Every row gives one point. To make a cloud, some directions were put in groups of two or more. Within a group, all points are equally far from the middle, so they leave a hole (a ring in 2 directions, a hollow ball in 3). The other directions are filled evenly. Then the cloud was stretched, turned, moved and blurred a little. Count the holes, and give their numbers of directions, smallest first.

Cloud (13 x 2):
0:  43 -50
1: -27 -58
2: -31 -54
3:  52 -40
4:  49 -42
5:   4  34
6:  44 -48
7:  -9 -65
8: -54 -12
9:  44  17
10:  22  30
11:  48 -46
12:  59 -17
Holes: 1 (2)

Cloud (22 x 3):
0: -30 -41  27
1: -31   6 -61
2:  48 -20  30
3:  40 -17  87
4:  12 -61  59
5:  34  -3  -7
6: -51  18  25
7:  52 -31  63
8: -55  -9 -11
9: -60   3 -12
10:  10  -3  88
11:  16 -42  -5
12: -26  20 -66
13:  23  -4  89
14: -16  45 -57
15:  44 -46  75
16:   7  39  47
17: -26  30 -66
18:  48   0  39
19: -25  64 -15
20: -18  49  29
21: -30  19 -67
Holes: 1 (3)

Cloud (27 x 4):
0: -61  27 -38  21
1: -49   6 -45  34
2: -52  28  55  -9
3:  -6  47  65  -4
4: -71  37  20  18
5: -44   4 -49  34
6: -36 -25   2 -44
7:  33  35  59 -11
8: -26 -36  32  56
9: -21  58  58   8
10: -48  37  30  56
11: -30 -47 -19  31
12:  36  75 -80  18
13: -28  57  37  51
14: -61  38  25  41
15: -36   7 -60  30
16:  11   2 -43 -58
17:  39  58 -84  26
18: -13 -12 -29 -53
19:  12  -8  43  69
20: -19 -47  57  11
21: -11 -46  55  32
22: -39 -31  14  56
23:  -3  60  31  62
24:  84  19 -23  41
25:  33  80  32  -5
26: -36 -13  24  66
Holes: 2 (2, 2)

Cloud (50 x 6):
0: -32  32  32 -57  33 -28
1:  -3  25 -13  13 -25 -30
2:  30 -21  12 -55  83  -3
3: -36   4  35 -39  76 -12
4:  29 -11 -16  35   5 -16
5:   5  16   3 -16 -32  30
6:  45  -1  -2   3 -36   0
7:  -3 -43 -25 -34  25 -12
8:  39 -12   1  12 -57   9
9:  37  29 -26 -63  26 -31
10: -22   0  -6 -46  54 -29
11:  -7  34  15 -29  15  -2
12:  -3 -28 -12 -23   0  13
13: -23  25  17  14  21   7
14:   3  15  36 -54  72 -39
15: -14  21  -4 -21 -36 -30
16: -37  25  29 -62  62 -35
17:   2  37 -30 -10  -7 -64
18:  38 -21  -4  17  -2  33
19:  52 -15  12  18 -44   8
20:  19   2  27   2 -37 -38
21:  -6  24  -5 -25   0  10
22:  25 -26 -45  15 -15  44
23:   6  -3 -30   4 -31  17
24:  14  19   1   8 -58  -1
25:  20 -41  -9 -20  55  79
26:  41   2  -7 -17  22  25
27: -15  -5  34 -16  12 -29
28:  26   6 -24  12 -46 -14
29: -14   4 -30 -17  72  29
30: -20 -10 -18 -28 -20   2
31:  31  28   7  -4 -84  -8
32:  10 -12  -3 -26  86 -36
33:  15  40 -17  22 -29 -39
34:  17   7  12 -62  70 -21
35:  41  29 -33  -2 -48 -18
36:   2  20  46 -38  49 -46
37:  33  28 -42  -6  -2  -9
38:   0 -14   4  -2  80  25
39:   6  24  16 -19  -3 -38
40: -10  23  13 -67  83  -9
41:  19   6  16 -17  35 -42
42:  16   6  31  -4  -4  19
43:   0 -16  -8 -26  95  36
44:  13  -6  -2 -24 -29 -26
45:  42   4 -26  27  12  -2
46:  68  26  11  13 -75  19
47: -24 -14   9 -43  78 -20
48:  21   6  -3  -7 -18  18
49:   8  25 -19  -2 -21   1
Holes: 0

Cloud (81 x 8):
0:  51 -16  20  13  63  -7  -4 -43
1: -29   8  56 -11  47 -15 -34 -13
2:  -2   0  20  16   0 -38   7  74
3:   3   0  33 -48  39 -50  11 -26
4: -20  87   4   2 -32   4   8   4
5:  -1 -62 -16   2   2 -29 -15 -25
6:   7  -4  18 -13  78  -9 -51  15
7:  -6  41 -26  14  13 -65  12  35
8: -27 -17 -24 -47  -1   3   7 -67
9:  19   3   4 -66   2  49 -51  35
10: -47  14  54 -31 -20 -25  37   4
11: -53  60 -14  30 -55  43   9 -64
12:  12  17   9 -21 -44   8 -20 -92
13:  -5 -28  34 -63  17 -43 -18  -9
14:  58  15  17  -8  47  10  36 -48
15: -10 -44 -67  36  42 -18 -11  15
16:  16  34  -7 -64  48  13 -34 -65
17:   2 -42 -16  -7 -51  39 -30   0
18:  28 -34   5 -81  29   4 -31  31
19: -14  18  31 -27  75   9 -28 -24
20:  34 -33 -72   5  16 -34  -4  -5
21:   3  29 -33  31  50  26  37  33
22:  49 -30 -19 -25  33  27  -5 -65
23:   2 -13 -27 -20  51 -61 -41  -2
24:  -4 -37 -22 -79  15 -15 -37 -14
25:  26  58  10 -10  16 -35  50   6
26:   5  -8   0  27 -29  10 -52 -45
27: -41  23 -58 -10 -50  22  34 -17
28:  39 -36  -1 -64  55 -19 -22  35
29: -36  26  51 -25 -42  32  40  20
30: -18  -5 -27 -57  17  20 -26 -70
31: -53 -21 -24  44 -62   6  36  37
32: -51 -20   6  13 -20  54 -54 -51
33:   4  -6 -14 -32  69 -42 -49 -13
34: -12  33 -18  39 -74  14  43 -23
35:  -6 -42 -67   5  -8   8   5  23
36:  51   1  17 -35  29  51  15 -51
37:  29  23  48 -34  38 -31   2 -33
38: -39   0 -34 -16  13  11 -71 -14
39:  -2  28 -76  59  31   1  35 -11
40:  -8  55 -47  63 -38   1  11 -21
41:  -7  45 -19 -24  13  28 -31 -94
42: -82  24 -49  24 -53  30  19  -1
43: -17 -43  36 -14  69 -24 -25  30
44:  46  13 -47 -61 -15 -11 -33  -2
45:  -3  53 -44  33  13  31  26 -74
46: -10  32  33 -45 -23 -26  43  -9
47: -50  46 -46  80  -9 -11  22 -20
48:  50  28 -12 -57  36   5 -64 -35
49: -13  11   3  -6 -60  39  31 -65
50: -74   0  -1  44 -16 -35  35 -45
51:  18 -14 -23 -63  23   0 -13  58
52:  -4  -1   5  15  34  50 -47  42
53: -13  49   9   8 -17  50 -11  52
54: -21  -1 -35 -25 -11   7  36 -64
55:  28  22  -1  14 -21  15  66  -1
56:  24  15   2 -74 -34  26 -61  -2
57:  33  44  32 -20  69  21  -7 -43
58: -16 -18 -33  71  48 -16   8  50
59: -36  49 -45  22 -39  52  22 -45
60: -95   3   6  55 -42  27  36 -20
61: -27 -12 -13  -1 -41 -45 -34  13
62:  -2  18 -28 -23  18  37 -45 -90
63:  17  17 -27  16  69   2  -6  56
64: -50  69  16  -4 -46  27   5  30
65: -77  21  60  -4  -9  35  21  15
66: -13  29 -52  -1 -80  26   5  -7
67:  -4 -33   4 -14 -29  75 -48 -29
68:   4   2  39 -10  12  65 -64  13
69:  58  -8 -70   7  32  -1 -31 -33
70: -10  13 -19 -49 -49 -15   9  47
71: -43  26  83 -13 -22  48  -7 -12
72:  14  22  20  -1  38 -34  66  10
73:  13 -16 -57  24  10 -58 -16  -5
74: -67  37 -14   7 -62  51  13 -56
75:  28 -28 -39  -2 -11 -40 -25 -23
76:  19  32   9 -80 -24  33 -39 -76
77: -18   5 -53   6 -64   3  41  -1
78: -57  16 -34  33 -86  31  -1  11
79:  -1 -44  23 -21 -17  66 -39  18
80:  -1 -20 -44  65   2 -43  31  29
Holes: 3 (2, 2, 4)

Cloud (92 x 9):
0:  54 -40 -15 -25  43  32  25  16  28
1:   3 -65  -6  30  18  40 -30 -12 -20
2: -20  26   8  56  28   1 -27  42  83
3:  30 -29  22  64 -47 -27  12  -9 -33
4:  16 -27  25  14  -9  33 -31  -6 -72
5: -16 -49 -25  13  -6  35  57  -8  48
6: -55 -43   9  37  43  16  17 -11  14
7:  -6 -49  -2  22  -1 -31  60  38  88
8:  13  11   6  51  16  19 -20 -17  31
9:   9 -16 -17 -15  54 -40   0 -36  65
10:  36 -38 -14 -17  36   6  45  28  51
11: -64   0  36  25 -18 -24  13 -25  12
12: -26  16   1 -28 -24  17 -39 -14 -39
13: -13 -35  53  51  27 -26  31  44 -29
14:  28 -63 -19  29 -19 -27  63  58  -7
15: -29  29  22  15  28  45 -22 -17  69
16:   2  30 -17  14  26  47  22  61  49
17: -31 -54  20  87 -50 -19  40  34  -7
18:  25 -44  -8 -29  17 -39  18   6 -74
19: -12  31 -34  89  -6 -15 -29  59  42
20:  -4  45  -1  -1   3  26 -28 -19  -1
21: -27  43 -56  17   7  35  -1  44  43
22:  -7 -33  43 -13   8   0  -6  10  12
23: -10  -6  49  67 -23 -54  22  44  15
24:  -1 -14  31  65 -18   6   0  43  26
25:  11 -58   0  19  -1 -49 -23 -42  57
26:  -6 -46  -5   3  16  -2  17 -27 -22
27:   5  -5 -19  47  33   3  57  17  95
28: -40  56  -5   1 -51  22 -44 -51   4
29:  18 -17   9  50  22  19  -1  -3  32
30: -71 -19  10  42   4 -14  28  37  74
31: -35 -40   2 -14  29   0  33  -9  10
32: -14  25 -51   8 -45 -67 -22  21  21
33:   0 -41  25  11  11  -5   3  48  31
34:  30 -18 -37  64 -54  -1  11  42  23
35:   4 -10   8 -13   3 -20  35  19   4
36: -19  11  44  23 -30 -26  32  33  -1
37:  -7  13  19 -24  38  15  13  18 -12
38:  23 -36 -18  95 -28  18  10  42 -10
39:   2 -23  63  14  70  58 -11  -1  20
40:  37 -29 -12  45 -31  36  -5   6 -33
41:  26 -57  17  16  55  48  11   7   1
42: -53 -14  20  13  18  -8   1   5  72
43: -47 -31  -3  -5   7  43  -9 -25  67
44:  -5 -20  47  15 -60 -12  -1  -5 -59
45:  29 -31 -32  43   9 -23   1  56  27
46:  33 -50  22  14  -3 -16   5  38 -19
47:  -2 -51  30  63 -49 -12  46 -12  34
48:  -9  15  14  11  20 -44   2 -14   2
49:  33 -63  51   7  -6   8  -9 -25 -38
50: -48  23 -13  17  -5  30  43  37  53
51:  18   4   8  22  -4 -18 -35 -18  -1
52: -15   7  32  11 -15  16  35  10 -29
53:   5 -67 -11   7 -22 -14  41  52 -29
54:  18  27 -19 -21  -9  14  11  -4  37
55:  50 -40   7  65   3   9   3  71 -10
56:  39 -29  -5  23   7 -30  15  22  26
57:  16  16  39  59  32  16 -19  11  35
58:   2   1  27  32  30 -38  53  50  16
59:  12 -39  37  26  31  -4 -17  30  12
60:  23  11  21  46  10  12 -62 -37  22
61: -17 -20 -35 -21  21 -38   6 -15  42
62: -82  31 -26  18 -15   3  47  25  31
63: -12  34  -4  15 -32  18 -27   9  53
64:  50  13   2  36   0  13 -16 -12 -22
65: -14  20 -15 -19  65  38 -18 -27  61
66:  -8 -57 -42  31 -31 -34  51  58  22
67:  23  -9 -10  -2  18  -4 -35 -34  39
68:  51 -16   1  11 -11 -12 -26 -35  22
69:  28   4  42  42 -41 -64  16  24  40
70:  -1 -45 -28  45   6  -3  30  -7 -38
71:   6  29  37  17   1  25 -21 -11   3
72:  -3 -12  57 -11  38  -1  17 -37  10
73:  -5   6  24  27 -48  16 -25 -16 -48
74:  -2  21 -21  21  20 -32  -6  25  13
75:  -8  22  12  62  23 -36 -14  31  74
76:  56 -27 -49   5  21  51  12  12 -35
77:  19   2 -80  18 -40  14 -28  15  19
78:  29 -26  13  38 -13  19  29  78  43
79: -33  28 -29  36  14  44 -11 -38  21
80:  13 -66  15  -4 -40 -44  35  26 -51
81: -12  22 -49 -16 -20   3  -2   3  12
82: -37 -32  19  31 -55 -43  -5 -17  42
83:  35   1  18   1  53  28 -18   1  10
84:  18 -77 -13 -13   0  26  70  23  -7
85: -25  55 -23  22 -34  28 -66 -36  -2
86: -40  49 -46 -17  35  22  -6  37  60
87:   9  14 -49  55 -74 -17 -37  20  13
88: -25  39 -55 -29  24  37 -40 -32   9
89:  55 -39  20 -11  17 -51  29  12 -20
90: -68   8   6  31  32 -13  -1 -34  31
91:  74 -33  10  33  35   3 -22   1  32
Holes: 0
